Each row is a point. To make a cloud, some directions were put in groups of two or more. Within a group, all points are equally far from the middle, so they leave a hole (a ring in 2 directions, a hollow ball in 3). The other directions are filled evenly. Then the cloud was stretched, turned, moved and blurred a little. How many holes are there, and how many directions does each take, smallest first?

Cloud:
[[ 29 -22 -11]
 [-24   6  51]
 [ 22  35  -4]
 [ 46   7  20]
 [-20   2 -23]
 [-30 -29   1]
 [ 14 -18  57]
 [ 24  30  -9]
 [ 21  28 -15]
 [-37  18  30]
 [-21  23  44]
 [-40   6  -2]
 [-22  37   4]
 [-36 -14  38]
 [-14 -26 -16]
 [-22 -36  35]
 [ 21  13 -22]
 [-34  25  25]
 [ 39  17   0]]
Holes: 1 (3)

Cloud, 57 rows:
[[ 22 -14 -24 -37  38  24]
 [-46 -17 -16   9  39 -22]
 [-48   2  12 -46  27  -5]
 [-18 -41  25 -30  35 -26]
 [-18  34  -3 -14  34  29]
 [-38  33 -17 -30  28  13]
 [-27 -11  25  31   2 -26]
 [-35  23  -6 -24 -46  10]
 [ -8 -31 -23 -35 -41  19]
 [-36 -15  35  -4  25 -32]
 [ 22  14 -24 -24  34  27]
 [-14  15  -2  33  30  16]
 [ 37 -13  18   1  12 -40]
 [-21 -36  33 -13  38   8]
 [  9 -27   9 -58   0 -37]
 [ 15 -16 -46 -34  33  -7]
 [ 15 -31  30 -40 -19  27]
 [-18  16  24   9 -34  25]
 [-31   5  19  18  45  -1]
 [-16  15  26  21  30  16]
 [  0  45  11 -26 -24  30]
 [ 17  25  31  18 -21  -1]
 [-30  -6  -7  40  15  -9]
 [ 33  21  38  -9  -8   2]
 [ 39   6  17  -6 -32 -23]
 [ 20  26  18 -44   5 -27]
 [-42  22  -9 -36 -36 -11]
 [ -2 -53 -11  -6  23 -44]
 [ 44 -10  -2  14  -9  23]
 [-47   7  14 -48  21  -2]
 [ -3 -29 -24 -57   2 -37]
 [ 16  38  13 -31 -34 -15]
 [ 23   4   7 -23  48 -27]
 [ -8  32 -37   6   3  26]
 [ 15   6 -25 -14  50 -27]
 [ 23  -7 -25 -27 -11 -52]
 [-25  13 -19  21 -24  23]
 [ 34  24  17 -27 -12  32]
 [-46   3 -35 -25  -7  19]
 [-41 -16  -9 -61  10 -12]
 [-24  17  38 -12  -8  31]
 [-16  15  16  24  36 -30]
 [ 40 -20  26  -7  28  11]
 [ 27 -26  24 -32  13 -39]
 [ 29  30  23 -35 -25   3]
 [-29 -25  -8 -64  17 -13]
 [-20 -53 -12  11  31 -21]
 [  6  33  18 -10  26  31]
 [-19 -40  16  13  25  22]
 [ -3 -58   5  18   9 -21]
 [-18  14   2  24 -35  17]
 [ 32  -8  17 -56 -13  23]
 [  1  17  -1  16  38 -41]
 [ 12 -34  37 -43 -13 -11]
 [-36  11 -28  18  35  -6]
 [  7 -35  13 -27 -48   9]
 [-34 -10  37 -44  12   5]]
Holes: 2 (2, 4)

Cloud, 88 rows:
[[ -8  -7  48  18  -8  19  39 -38]
 [-29 -35  10 -15  -8   0  29 -29]
 [ -4  41   1  16  -9  -8  37  18]
 [ 41  16  43  10   1  -2 -12 -53]
 [-23 -20 -20  23  64   4  -1 -25]
 [  1  42   9 -27  11   6  -3 -62]
 [-13  35 -23  38  -3   2   0 -36]
 [ 43 -23  23 -11  18  37  24 -51]
 [ 25 -26 -30  19  29   8 -25 -46]
 [  5  -5 -16  43 -17  -7 -34 -62]
 [ 48 -11   7  -8  26 -25  -6 -36]
 [-30  -5  -7 -27   3  19  31 -71]
 [  5  20 -39  37 -10 -19 -10 -54]
 [ 19  56 -22   9  13  -7  39 -40]
 [-22 -26 -13 -27 -25  38  14  -8]
 [ 36 -13 -37  37  33  14  29 -54]
 [ 26 -22 -33  30  21 -10 -34 -30]
 [ 17  29  20  38   2  36  -8 -67]
 [  8   6 -42  30  44  21  -8 -69]
 [  8  41   4  38  33  22 -40 -36]
 [-26  11  16  15  46 -15  -4 -18]
 [  7  46  -2  27 -11  -2  40 -51]
 [ 19  49 -20 -14   4   7  18 -35]
 [ 31 -27  -5  40  10  20 -31   4]
 [ 12  43  22  16  30  35  12 -10]
 [-38 -20  25  15  20   8  -9   3]
 [-17 -19   2  39  13  55  11 -58]
 [ 13   0  -6  69  45 -14  -5  -2]
 [ 25 -37  -4  12  -3  15 -26  13]
 [-19  11 -35 -19 -17  24  11 -25]
 [-41  15   8  21 -29  26 -16 -49]
 [ 24  12 -11  -9 -34  15  33  -9]
 [ 18  15  13 -20  37   2  19  -8]
 [ 19 -23 -27  39  22 -24 -28 -54]
 [-25  26  40  11 -20  31   5 -29]
 [-15  29  36  21  -8  18 -11  16]
 [-34 -10 -37   0  17 -14  28 -59]
 [ -7  -5   5 -27  10 -21  51 -44]
 [ -7  -5  39  15   3  -8  36 -39]
 [ 14 -30 -31  -5   8 -18  13 -27]
 [ 19 -12   2  47 -24  37   7 -10]
 [ 22  17 -15   4 -31 -13  -4  13]
 [ 26 -21  40  -4 -26  17  16 -31]
 [ 21 -19  36   7  -6   2  44 -56]
 [ 23 -19 -24  12 -23  37   2 -30]
 [-10  48 -30  15  -6 -24   4 -60]
 [ 23 -35 -13  21  60 -14  11 -28]
 [-28 -15  18 -22  12  34 -16   0]
 [ 30 -11  -8   1 -34  13  50 -25]
 [ 24 -16  -3  33 -35  29  33 -18]
 [ 24 -30 -10  38  -3 -13   1 -26]
 [ -4 -36   9 -17  12  18  -1 -10]
 [ 24  -1  -8 -22 -37  27 -30 -29]
 [-19 -12  18 -18  27  15  -1   2]
 [ 17 -29  19  42 -25  36  21 -17]
 [ 42   2   9  -2  12  42  25   9]
 [ -6  18  36  41 -35  -2 -20 -34]
 [ 17  36 -11  14  -7  17  41  21]
 [-15 -22  11  34  63   4  12  -4]
 [ -1  30  -1 -32  16  27 -44 -66]
 [  4  37   2  33 -21  22  32 -55]
 [  2  17  37  -2   1   9  11  10]
 [ 52 -17  14  10  11  32 -18 -18]
 [-31   1  24   0   1 -33  20 -71]
 [  8 -48  12  31  -6  34  -5 -10]
 [ 35 -29  -7   5 -15   2 -28 -51]
 [ 16  39  23  15   6  -6 -22   7]
 [  0  14  46  -5  -2   3   9 -32]
 [ 16 -35  19  37 -14 -20   2 -29]
 [ -2  16 -15 -29  31 -16  -5   6]
 [ 28 -12  24  -1  33 -33  18 -51]
 [  2 -27  13   0  29 -39  25 -47]
 [-33   1 -27  40  51   1 -11 -13]
 [ 18  30  20  -6  17  -4 -19  23]
 [-17  33 -40   9  53 -10 -28 -29]
 [ -3  21  29  40  18  45  30 -19]
 [ -3 -34  27  14  34   4  -6 -11]
 [  3  20 -26  25 -32  27 -14 -12]
 [  5 -19   1 -17  48 -33 -23 -15]
 [ 16 -43   1  24  18  12  18 -26]
 [ 21 -35  13  27   5 -37   1 -56]
 [ 10   8  19  38  -4 -26  38   4]
 [  7 -43 -12   7 -23   7 -14 -33]
 [ 26  24  13  38  -5 -21   5 -32]
 [ 18  35  35   5  -4  44  30 -33]
 [ 47 -20 -16  24  40  11  42 -41]
 [ 48 -22 -10  25  22  -1  -7 -56]
 [ -1   1 -17  51  -1   6  24 -74]]
Holes: 1 (4)

Cloud (105 x 9):
[[-60   3  48  -6 -30   3 -12 -27   0]
 [-31 -21  48 -20 -36 -16  13 -37  14]
 [-52   3  34  -6  23 -65 -10  -4  29]
 [  3  35  44  -6 -37 -31   2  27 -29]
 [  1  37  -6  48  26  -5 -24 -30   0]
 [-62  16  33 -27 -20  11  11 -19   2]
 [-35  -2  59  12  27 -62   7   9 -21]
 [ 20  17 -17  24  30 -32  19   7  20]
 [ 14  11 -11   2 -33  18  54   0   0]
 [ 14  21  34  -6  -1 -11  -5  18 -21]
 [ -4 -19  43 -17 -37  29  29  10  38]
 [-50  -6   4  47  -3 -23  14 -27  13]
 [ -7  34 -22   2  21 -45 -42 -48  -2]
 [  3   4 -13 -33 -43 -10 -27  -7 -20]
 [ 11  28  39   4  -9  14   3 -35  33]
 [-22 -33   6  -9 -16 -61 -32   1 -17]
 [-35  -6  51  37  16 -38 -12  10 -25]
 [ 12  15  33   1  12 -17 -37 -28  25]
 [-53 -11  31   0  27   6 -36  -8   6]
 [-37 -31  26   2 -18 -19 -52  -4 -22]
 [-41 -37   6  56  29  -2   8 -23 -25]
 [ 11   7  39  25 -42 -29 -22 -19  14]
 [-35  -1   7  39  -7 -32  24  46  -1]
 [-31   3  29  32 -15  -5  41  15 -37]
 [ -4  40 -26  15 -14 -31   3  22 -14]
 [-36  38  -8  27 -38 -24  13  32  -8]
 [ -8 -42  -6 -21  -3 -23 -16 -16 -27]
 [-47 -15  22  -7  17 -80   8 -17  21]
 [  6  40  38 -12 -22 -15 -23 -28  26]
 [-18 -15  46  26 -14 -19  18   7  43]
 [  3  35  16 -32 -30   1 -31 -11  22]
 [-34  11  15  42  16   4   7  32   7]
 [  6  22  43   6 -19 -11  11 -12 -38]
 [ 28  -5  33 -16  12 -56  -3  35  20]
 [ 12   8 -10  48  -4 -42 -19 -43 -11]
 [-21 -29  26 -31  10  -6  15 -19  33]
 [ 13 -11  40 -18   5 -12  11 -22  12]
 [-52 -13  24 -36  -7   0  37   5 -33]
 [  9  10 -31 -36  -3  -7  35  20  35]
 [  6 -17 -12  33 -53 -14  -5   4 -14]
 [ 10  24   1  24 -10  16  18 -26   7]
 [-21  19  -4 -25 -10 -53   3  26 -53]
 [-26   0  16 -39  49   9  21  36 -18]
 [-33  10  17  48  26 -31   5  46  35]
 [-32 -37  28  43  27  18  13 -11   5]
 [-25   9 -20 -14  40 -26 -19  23 -43]
 [  3  12 -42   7 -15 -11 -30 -13 -45]
 [  3  25  18 -48 -36  20   5  35 -17]
 [-43 -11  59  15 -17 -34  -6  -5 -21]
 [-10  28 -34  19   6 -28 -12  34 -31]
 [ 20   5   2  41  18  -2 -31   7 -47]
 [-34 -41  32  -6  22 -46 -13  30 -29]
 [  1  25 -12  40 -32 -28 -21 -44  28]
 [ -3  34  32  12 -16  36  32 -29  -3]
 [ 11   1 -25  -9  21 -47  40  -5 -31]
 [  1 -18 -15  44 -10 -42 -13 -23  -4]
 [-22 -33  11 -19  -9 -31 -20   2  -1]
 [-23 -28   3  46   1 -61  20 -24   4]
 [ 23 -22  37  12 -35 -44  -3  27 -13]
 [-12   0  38  35 -23 -17 -37  -1  48]
 [-41  35  57 -14 -15  21  32   1  22]
 [  2   1 -10 -45   7   3  18 -16  24]
 [ 29 -22  35 -16   4 -47   9  21 -22]
 [-42 -42  15 -21 -23  26 -25  27 -35]
 [  7  26  30   3 -17  17  -7  17 -23]
 [ -4  16 -30  -8  36 -29  -7 -12 -26]
 [  3  41  -1  23 -34 -47  31 -36  -1]
 [-27  25 -25  19 -15 -13  -7 -15 -55]
 [ 14  28  35   5  10  -1   0  -6  12]
 [ -5  42 -31   4 -42 -24 -38 -32  12]
 [-21  34  -8  25 -11  13  20  20 -10]
 [ -1  47   0  44 -31 -32 -15 -32 -18]
 [  0  30  16 -46 -26 -34  13  37 -19]
 [-21 -26  -2  52  -1 -63  -1 -32  -2]
 [ 11  16  14  29   9  -5   2  20 -37]
 [-47  17  61  23 -10 -16   5  -7  46]
 [  1 -28  28  30  26  15 -32 -24  20]
 [ -8  15  28 -13  12  22 -25 -53 -42]
 [-41  57 -15   2  13 -28 -27 -29  15]
 [-45  45 -17 -10  27   0   2 -16  25]
 [-30   4  33  18  33  41 -15   6 -27]
 [  0  -1   3 -31 -17 -15 -26  -5  21]
 [ 17  29  25  34  19 -18 -51 -16  47]
 [-30  33   6  45  41  39 -15  -9  14]
 [-43  -8  46  -6 -22 -38 -14 -30  25]
 [-21 -13  26 -12 -37 -16 -41  -7  16]
 [  4 -17 -36  -8  23 -30 -39   8  10]
 [ 11  20  10  35  17 -23  16 -10 -25]
 [  6  -7 -44   7  28  14 -11 -26 -10]
 [  7 -12  33  16   4   6 -26 -23  22]
 [ 22 -23  14  -5  -2  31 -41  20 -19]
 [-27  45 -26  16  -7 -31  -4  56  12]
 [-41 -22  11 -26 -26  14 -18   8  18]
 [-35  36 -16  14  18 -56 -12 -19 -22]
 [  9  16  27  41  -4 -22 -39 -20  53]
 [-23 -38   4  57  21 -48   2  13 -12]
 [  9  20  -7  30  33 -50  31 -24 -12]
 [-28 -30  31 -22  -6  -5  -3  23  19]
 [-16  -3  44 -11 -20 -51 -12 -25  41]
 [-18  40 -13  45  34 -24 -15   1   3]
 [-33   5  25  37  22   4  52 -34 -35]
 [-10 -50  25  29  27  15 -24  24  -1]
 [-17 -17 -16  28  -5 -56   6  14  30]
 [-27 -14  23  53 -25 -12 -39  26   6]
 [-58  25  18  -3 -28 -41 -32 -32 -43]]
Holes: 2 (2, 2)

Cloud (95 x 9):
[[ 21  -1 -13   2   5 -39  20  46  12]
 [ 37  41  36 -21   5   7  -8  39   8]
 [ 25  42   5   0 -72  12 -13  29 -30]
 [ 11  13  45  23 -24 -16 -14   1 -46]
 [ 39  26  -7  21 -65 -30   1  24  20]
 [ 40  24  25  20  12 -20  14  -7  21]
 [-10  23  -9  20 -10  42  24 -39  30]
 [ 13  -3   5  -6  -4  49  25  45 -11]
 [ 11   8 -16   1 -50  21  23  35 -53]
 [ 22  10   3   5 -46  -6 -27  23  52]
 [ 24 -21  23  11  21  24   3  21   8]
 [ 19  26  -4 -40 -47  50 -37  17   0]
 [-26  30 -14   8  25 -20 -38 -24   1]
 [ 17  41 -48  41 -13  19  31  11  10]
 [-52  -3  -1  10  -7  40 -14 -22 -12]
 [  0  -4 -14  -6 -19  36  30   6 -61]
 [-34  18  39  -6 -37   3 -21 -23 -25]
 [ 33  -2  -6   3 -33 -39  33  41   4]
 [ 19   6  30  -6 -52  18 -20 -45  23]
 [ 17 -22  12  -4  26 -12  24  22   5]
 [-24  11 -60 -23  10  36  21 -17  11]
 [-36  13  12  -5   9 -39 -35  10   2]
 [  0  18 -10  -7 -19 -16 -30 -58  11]
 [ -1  -3 -24   6 -40  17  -8  -7  55]
 [-12  56  -9  23  21  20  12  25  23]
 [ 51  25 -21   0 -28   0 -34  38   7]
 [ 36  60 -21 -24  11  -4 -15  12  19]
 [ 29  16  35   6   9  38 -14 -22 -35]
 [ 10  12  25 -20 -57  14  12 -46   9]
 [  4 -39 -14  20  14  35   5   9   8]
 [-38  -4  17 -29 -37  28 -38   6  -1]
 [-17 -37 -11 -11 -49  30 -24   4 -16]
 [-11 -27 -17 -23 -21  13  -8  46  19]
 [ 10   3 -36 -12 -63  -1 -14 -34  12]
 [ 40  16   4 -32 -26  -8  41  21   9]
 [ 16  -3   2 -23   1   3   9 -13  50]
 [-23  20 -28  12 -57  13  19  53 -19]
 [-11  46   9  26  21  22  28 -16  18]
 [  8  14 -18 -51 -19  49  25  -1  -8]
 [ 26  35 -12 -14 -22   1  48 -20 -35]
 [-30  26 -11   6  48  -7 -15   6  17]
 [-35  17  10  19 -13 -36  23  48  24]
 [ 46  22  16  29 -21  17 -37 -21  -8]
 [ 52  19  14  21 -31 -20  12   1 -37]
 [ 33  14  33  18 -69  -3   4  11  30]
 [  5  58  -9 -20 -68 -20  -8 -14  24]
 [-42   8 -53 -13 -44  -3  27 -20   7]
 [ -8 -33 -19 -18 -34  26  25  39 -13]
 [  9 -47 -28  -6 -29  17  24 -14  -4]
 [  7  12   6  10  14 -14 -31  11  46]
 [  3  23  43 -38 -48  17  -6  11  30]
 [-30  17 -15  39  15  19  12  24  30]
 [-11 -43  -1 -24 -25  24  21  17  -2]
 [ -2   1 -21 -11   7   2 -56  -5  28]
 [ -6  59  12  22   1  14   2  49  -6]
 [-27   9  -7  -2  23  50  35   4 -15]
 [-30  31 -54 -19 -25  28 -26 -23  -1]
 [ 16  50  -2 -25 -46  45 -29  25  18]
 [ 38 -13  -4  28   2  26   6 -34 -16]
 [-41  24  20   2 -33  18  32  17  26]
 [ 15  -1  37 -26  -5  -4  19 -22 -35]
 [ 30 -14  12  11 -33  -5  32 -39 -10]
 [ 34  -8 -15  -5 -14   9   7  20 -61]
 [-25 -43 -38   5 -21   9  31  -3  12]
 [ 10  54  29 -25 -22  21 -57  -4 -13]
 [ -6  61 -28 -24 -12   6 -30 -25 -22]
 [-22  55  11  -4 -67 -15  31  12  16]
 [-26 -38   9  -3 -16  20   3 -22 -36]
 [-34   2 -29 -37   3  22  22   1 -40]
 [-34  27 -24 -12  34  31 -17 -31   5]
 [ 17   5 -62  34  -7  12   8  30   5]
 [-16 -22 -68   4  -6   2  39  18 -14]
 [  5  35 -10 -31   1  67 -21  20  -2]
 [ -5  -8 -16  -6  29 -21  10  46  11]
 [-44   1 -37 -21  -4  26  31 -17 -29]
 [ -9   5  -9  22  23  14  13 -43  29]
 [ 20  61  30 -22   6  -7 -19 -18 -19]
 [-18  50  17  25 -37  -2  11 -25  42]
 [ 43  16  24   5  17  42   6  -6  15]
 [-13  37   6  15 -34  15  -1 -30  54]
 [ 23  43 -14  -4  41  26  17 -24  -6]
 [ -3 -10 -35  35 -46 -33  46  13   3]
 [ -5 -13  11  44  -6 -30  -4 -16 -27]
 [-10  25 -42  13 -56 -49  18   3   7]
 [ 46   9 -27 -19 -21  35  39  13   2]
 [ 43 -12 -29 -35  -9  29   5  13 -32]
 [ -3  16 -46  17 -11  48  14 -43  -1]
 [-12 -17  -5  -1 -51   5 -14  -3 -54]
 [ 37  12  -1 -38  -6  21 -50 -25 -20]
 [  2  24 -29 -17 -39  14 -39 -21  42]
 [-10 -11 -13 -28  18 -36 -14   8   7]
 [ -4   8 -21  22  43   6   1 -38   6]
 [-12  29  34  31  -9  15   7 -12 -41]
 [ -3  82   3  -6 -30  -8 -20  23  24]
 [ 15   0 -61 -24  -1  35 -12 -10  20]]
Holes: 2 (3, 6)

Cloud, 99 rows:
[[-29 -12 -43  46 -12  12  33  21 -28]
 [  4  11  38  13   3  -6 -27   1   6]
 [ 22  35 -17  14  14  39  51 -10   2]
 [  1  29 -16 -15  14  38 -40 -14  10]
 [-22 -45   4  66 -30   2 -16 -21  18]
 [ 27  44  -1 -36  21 -24 -32  32  42]
 [ 46 -11   4 -19  14 -27  -3 -18  -7]
 [-27  14 -10 -37   3 -37 -32  42  30]
 [ 15  28 -17 -11  25 -44  56 -23 -23]
 [-16  -9 -30 -39 -42  -6  34 -28  33]
 [-22  25 -12 -13  31   2   1  15 -42]
 [ -5 -18  22  26 -81   4   9   3  24]
 [ 31 -12 -53 -13   5  13  11  21  19]
 [ -6 -30  44  20 -22   6  39  -7 -28]
 [ -9   7  15   6  18  16  44 -11   7]
 [ 14  -6   0  57  44  -9  24 -10  -3]
 [-35 -29 -20  -5 -44  -9  16 -16 -34]
 [-20  41 -26 -14 -17 -14 -26 -16  17]
 [  1 -53  33  27   0 -23  21  12 -30]
 [ -6  44  18 -26  17   6  43  21  -9]
 [ -3  18   3 -47 -10  15   5  25 -45]
 [  2 -36 -41  32 -35 -46 -21 -42   4]
 [  5 -29 -19  12 -49 -39  36 -28  25]
 [  8  35 -53   0  58 -21  25   8 -24]
 [-20 -32  29 -19  -9 -33  21  18  10]
 [ 57  -3  31  -8 -28 -24   8   2  62]
 [ 51  37 -36  -9  14   3 -11  18  46]
 [  7  20  32 -33   7 -31 -10  -1 -20]
 [  1  -2  50 -29 -13  22  52  -3 -13]
 [ 20   3 -33  -7  -6 -61 -12 -38  29]
 [-32 -18 -17   4   5   6  55   9  11]
 [ 42   7 -39  -2  19  47 -34  16   1]
 [-31 -10 -33 -17 -17 -26  52  -9  37]
 [ 36   6  18  12  33 -18   8   4 -44]
 [  9  15  26  17   4  53   6   3  23]
 [ 43 -25  28  26 -12   0 -15 -25  27]
 [  8  -2   8  14   1  10 -54  62  31]
 [-17  19   2  17   3  16  -9   2 -41]
 [-20  25 -17 -25  13  20  18  58 -18]
 [  0 -51   1  74   1 -29  26   5 -26]
 [ 13  17  47 -11 -22  20  44  -6 -28]
 [ 50   4  18  29 -11  22  26 -23 -34]
 [ 11  34   6 -48   8   0   6 -16  23]
 [-17  46  -1 -32   6  27 -23  36  26]
 [ 10 -37  57 -12 -17   7  -6 -11  18]
 [  8  39  24 -40  -3  48 -22   6  23]
 [-13  -7 -32  30 -44  10  47   0  42]
 [ 12 -30  44  45 -18   2  -1 -16   0]
 [ -3 -28  32  44 -28  25  40  -7 -29]
 [  6 -22 -48  -3  13 -44  41 -14  -4]
 [  2 -17  38  -9 -34  29  28  33   7]
 [ 29  12 -27 -17   4  14 -41  -3  16]
 [-21  45  25 -21  -6  40  16  16  32]
 [-12 -27   5 -12 -35  14   7  34  -6]
 [ 16  15  55 -39  -6 -18  27  34 -12]
 [-31 -34 -13  24 -26 -14  59 -11 -27]
 [ 11 -42  -8  17 -38  22  -4 -41  21]
 [ 14  20 -25 -33  29 -43  20 -19  18]
 [-36 -22 -28  34 -32  23  11   2 -11]
 [ 27  -5  25  41  14 -24 -24  28 -37]
 [-11 -15 -34 -34 -35  44 -20  10  47]
 [ 31 -10 -19 -24   9 -60  23 -24   4]
 [-11   2  -9 -28 -38   3  18  49  11]
 [ -4  49   6 -21 -10 -49  31 -14  -9]
 [ -6  20  -1  58  37  -4  21  13  15]
 [ 24  24 -59   4 -18   4 -26  12  42]
 [ 17  37  44 -52 -25   1  39   9 -21]
 [ 35  16 -16  -5  16  42  15  -7  11]
 [  5  14   7  24   7 -24  17 -23 -68]
 [ 34  51   7  13 -25  14 -10   2  52]
 [  0 -48  16   4 -44   3 -44  21   9]
 [ 22  -4 -28  21 -12 -24 -31 -51   3]
 [-55 -38 -14  22  -6   2  -8 -26  27]
 [ -9   4  15  26  -1  14 -32  40  25]
 [-16 -35 -24 -31 -22  17 -37 -36  -1]
 [-19  -6  -2 -18   6   9 -13  62  23]
 [  6 -12  -5  18  -6   2  46 -38   5]
 [-17   5 -42  24   4  32 -15  28 -25]
 [ 17 -28 -23 -40  24 -10  31  -3  -8]
 [-20   6  27   4 -26   0  29  20  13]
 [ 30   1 -35   7 -18  33  13 -24  33]
 [-18 -19   5   5 -67  -6  65  -3  -6]
 [ 13 -59 -33   9  19 -10   9  23 -34]
 [ 17  -6  22  28 -14  10  44 -13   6]
 [-36   3  -7 -19  -7  17   7   9 -59]
 [ 32  -4 -49  19   3 -43  25  -9  47]
 [ 36  22  -3  24  26   0 -24  17 -10]
 [ 17 -12  27  40 -15  45  11 -15  15]
 [ 47  -7   0 -12 -33  10  40  -4  37]
 [  6 -38  -1   1 -44 -21  14  24   1]
 [ 12  61  -9   1  -5  22  42   5   2]
 [-36 -31   3 -16  -6  -6 -23  24  20]
 [ 39  18   4  -6  -2 -25  28 -17  20]
 [ 16  39 -26  17  16  17  35 -20  -1]
 [ -4  12  31  33 -30  32 -38   8  15]
 [ -4  21 -30 -44 -47 -24  22 -41  -6]
 [-26   5 -33 -18   3   3  -3  46   7]
 [ -2  29 -45 -33  18 -22  -2  48   6]
 [-31   2 -20   7  18 -10  28 -13  66]]
Holes: 1 (3)
